Every row gives one point. To make a cloud, some directions were put in groups of two or more. Within a group, all points are equally far from the middle, so they leave a hole (a ring in 2 directions, a hollow ball in 3). The other directions are filled evenly. Then the cloud was stretched, turned, moved and blurred a little. Count the holes, and give their numbers of directions, smallest first.

Cloud (14 x 2):
[[ 3.4 -3.1]
 [ 0.2 -2.8]
 [ 0.2 -2.7]
 [ 1.4 -3.1]
 [ 4.9  0.8]
 [-3.2  0.5]
 [-2.8 -0.2]
 [ 2.7  3.4]
 [ 0.0  4.4]
 [ 3.8 -3.0]
 [ 2.3 -3.3]
 [ 2.6  3.4]
 [-3.3  2.6]
 [ 4.3 -2.8]]
Holes: 1 (2)

Cloud:
[[-3.0  1.4 -4.4]
 [-2.5 -2.7 -3.4]
 [ 1.3  2.9 -0.4]
 [ 1.1  1.5  3.5]
 [-0.3  5.2 -0.9]
 [-6.5 -3.9 -1.2]
 [-6.6 -3.9 -1.2]
 [-0.1 -1.1  0.3]
 [ 0.1  4.6 -0.6]
 [-0.6 -3.9 -3.4]
 [-2.7  4.3 -1.2]
 [ 1.8 -2.9  4.1]
 [-2.6 -0.9 -2.4]
 [ 0.0  0.2 -0.1]
 [ 0.0 -3.1  3.5]
 [-1.6 -3.2 -2.7]
 [ 1.5  2.8  3.3]
 [ 3.6  3.7  1.2]
 [-0.4  2.5 -1.6]
 [ 3.3 -2.6 -4.1]
 [ 0.8 -3.9  4.6]]
Holes: 0

Cloud, 27 rows:
[[-3.0 -3.5 -0.1  0.0]
 [-3.6 -0.6 -4.3  0.0]
 [-4.5  1.4 -3.7  0.0]
 [-2.8 -2.0 -3.1  0.5]
 [ 1.8  0.8 -3.8 -3.8]
 [ 0.2 -1.3  4.6  3.3]
 [-4.7  0.8  2.8  1.5]
 [ 1.7 -2.6  2.8  2.8]
 [ 4.3 -2.3  2.3  1.7]
 [ 4.5 -0.6  5.1  0.4]
 [ 5.0  0.4 -3.4 -0.1]
 [ 2.4  3.0 -2.7 -2.9]
 [ 3.8  0.4 -3.7  1.7]
 [-0.3  1.2  3.7 -3.0]
 [-4.6  1.4 -3.8 -0.4]
 [-0.7  1.3 -3.9 -4.0]
 [ 3.1  0.3  4.9  2.3]
 [ 4.8 -2.1  0.6  1.3]
 [-4.9  2.2 -0.9  0.9]
 [ 4.4 -0.6  5.1  0.5]
 [-4.5  2.0 -2.5 -1.8]
 [-4.1 -2.7  4.2 -0.3]
 [ 2.7  3.4 -1.4 -2.1]
 [-3.2 -3.5  0.9 -1.5]
 [ 4.3 -2.0  3.5  1.7]
 [ 3.0 -0.9  5.0 -2.3]
 [ 3.3 -2.5  1.8 -3.4]]
Holes: 2 (2, 2)

Cloud, 47 rows:
[[ 2.1 -2.1 -1.4  0.6 -2.1 -0.9]
 [-2.9  0.5 -1.3 -2.3  0.3  3.0]
 [-3.1 -0.5  1.2  2.1  2.1  4.3]
 [ 2.0  2.1 -1.2  2.3  1.5  2.2]
 [ 1.4 -0.9 -3.5  3.4  0.0  2.9]
 [ 1.0 -2.2 -0.2  4.4  5.4 -1.3]
 [ 3.2  4.3 -0.6 -1.6  1.0 -3.5]
 [-3.6 -1.9 -1.5 -0.7  5.9  2.8]
 [ 3.3  3.2  1.9 -0.5 -2.9 -6.9]
 [ 0.8  3.4  0.7  5.1  0.0 -0.7]
 [ 0.7 -1.9 -1.2  1.2 -5.4 -1.5]
 [-0.4  1.9  2.9  5.7  1.4  4.5]
 [-0.6  0.9 -0.5  4.7  0.3  0.9]
 [-3.2 -3.0  2.0 -0.4  2.1 -5.1]
 [-3.4 -1.7  1.2 -1.4  2.9 -0.2]
 [ 2.8 -2.5  1.0  0.6 -1.6 -1.7]
 [ 2.2  0.7 -1.4 -0.1  3.6 -7.6]
 [-5.5 -0.4 -0.5  0.6  2.6  2.8]
 [ 2.3  6.7  0.7  2.8 -1.3 -0.8]
 [ 1.6  3.1  5.8  1.3 -0.3  3.7]
 [-2.9 -2.5  1.1  0.1  2.4  1.7]
 [ 1.4  3.1  5.6  5.2  4.5  1.5]
 [ 0.6  0.3 -5.1  1.3  2.1 -2.4]
 [ 0.2  3.5 -0.5  4.7  2.0 -1.5]
 [ 1.3  2.2  5.1 -1.4 -2.6 -3.3]
 [-1.6  3.7  2.0  1.8  3.2 -5.8]
 [ 1.1  0.4  2.1 -0.7  1.3  5.5]
 [-1.2  4.7  2.3  1.2 -2.1  4.3]
 [ 2.1  2.9 -0.8 -1.2  3.1 -2.5]
 [-5.5  2.6 -3.5  0.6  0.9 -0.9]
 [ 1.5 -0.1  2.0  1.0 -1.1 -1.2]
 [-0.9 -0.3  5.6  0.1  2.2 -3.5]
 [-0.4  3.3 -1.0  5.0  7.0 -2.4]
 [-0.6 -1.2  1.5  1.4 -2.3  2.3]
 [ 2.1  5.7  1.9  3.1  0.3 -5.1]
 [ 0.9 -1.3 -3.1 -2.2  3.5 -6.4]
 [-1.5  0.8 -5.5  2.5  3.3  0.6]
 [ 2.0  1.8 -1.7  2.7  7.2 -4.3]
 [-0.5  3.5 -0.5 -3.1 -6.3 -3.2]
 [-3.5 -3.9 -4.1 -3.0  1.0 -2.7]
 [-0.7 -0.6 -4.0  2.4  0.2 -4.6]
 [-2.9  1.4  2.8  2.4  0.1  3.9]
 [-5.2  0.7  3.8  1.0  0.4 -0.4]
 [-1.0  1.4  0.3  1.9  0.4 -5.6]
 [-4.7  3.0 -0.5  1.1 -1.9  6.8]
 [ 2.3 -3.2 -1.6  1.9  4.6 -2.8]
 [ 1.1  3.2  5.8  2.9 -0.4  1.9]]
Holes: 0
